Rows are points. Each copy is the shape, with its points in the same order, turned, moved and blurred by noise. Some copies are also mirrored. Which?

Shape:
[[ 1.87  1.38 -0.93]
 [-0.88 -0.61 -0.08]
 [-1.78  1.34  3.23]
 [-1.34  1.57  0.78]
 [-1.15 -0.27 -0.09]
 [-2.41  1.00  2.89]
 [ 4.20  0.57 -0.30]]
Copy 1 (7 x 3):
[[ 0.91  0.62 -2.38]
 [-1.78 -0.52 -0.26]
 [-1.87  2.75  1.96]
 [-1.87  1.89 -0.33]
 [-2.07 -0.14 -0.45]
 [-2.56  2.43  1.97]
 [ 3.25 -0.06 -1.98]]
Copy 1 is: only turned
Copy 2 (7 x 3):
[[ 0.85  2.43 -0.75]
 [ 0.13 -0.46  0.85]
 [-1.40  1.55  4.13]
 [ 0.45  1.37  2.57]
 [ 0.53 -0.46  0.96]
 [-0.95  0.99  4.46]
 [-0.66  3.49 -2.65]]
Copy 2 is: mirrored
Copy 3 (7 x 3):
[[ 2.05  0.64 -0.33]
 [-0.22 -1.63 -0.21]
 [-2.43 -0.83  2.63]
 [-1.56  0.14  0.76]
 [-0.78 -1.27 -0.41]
 [-2.66 -0.99  2.59]
 [ 4.14  0.15  0.96]]
Copy 3 is: only turned
Copy 4, 7 rows:
[[ 1.43  1.21 -1.64]
 [-0.90 -0.40  0.72]
 [-1.98  2.95  2.33]
 [-1.66  1.79  0.15]
 [-1.13 -0.19  0.42]
 [-2.48  2.42  2.30]
 [ 3.75  1.25 -0.96]]
Copy 4 is: only turned

Shape:
[[-0.19 -0.98  2.16 -1.08]
 [ 0.02 -0.44 -1.14 -2.52]
 [ 0.36 -0.91 -2.10 -0.01]
 [-1.11  3.45  3.62 -3.66]
 [ 0.82 -0.79 -2.20  1.51]
 [-3.24  0.13  0.65 -0.16]
 [-0.79  1.63 -0.73  2.01]]
Copy 1, 7 rows:
[[-1.13 -1.22  2.42 -0.04]
 [-0.43 -1.14 -0.02 -2.83]
 [ 1.41 -0.29 -1.23 -1.30]
 [-3.77  1.05  4.95 -2.89]
 [ 2.13  0.17 -1.03  0.05]
 [-2.58  1.20  0.22  0.75]
 [ 0.85  2.97  0.06 -0.05]]
Copy 1 is: only turned
Copy 2 (7 x 4):
[[-0.46 -1.17  1.05 -1.44]
 [-1.85  1.66 -0.56 -0.94]
 [-0.88  0.91 -2.46  0.39]
 [ 0.81  2.57  4.64 -2.36]
 [ 0.55  0.65 -3.81  0.43]
 [-0.07  0.27  1.09  2.20]
 [ 2.16  1.46 -1.17  1.88]]
Copy 2 is: only turned
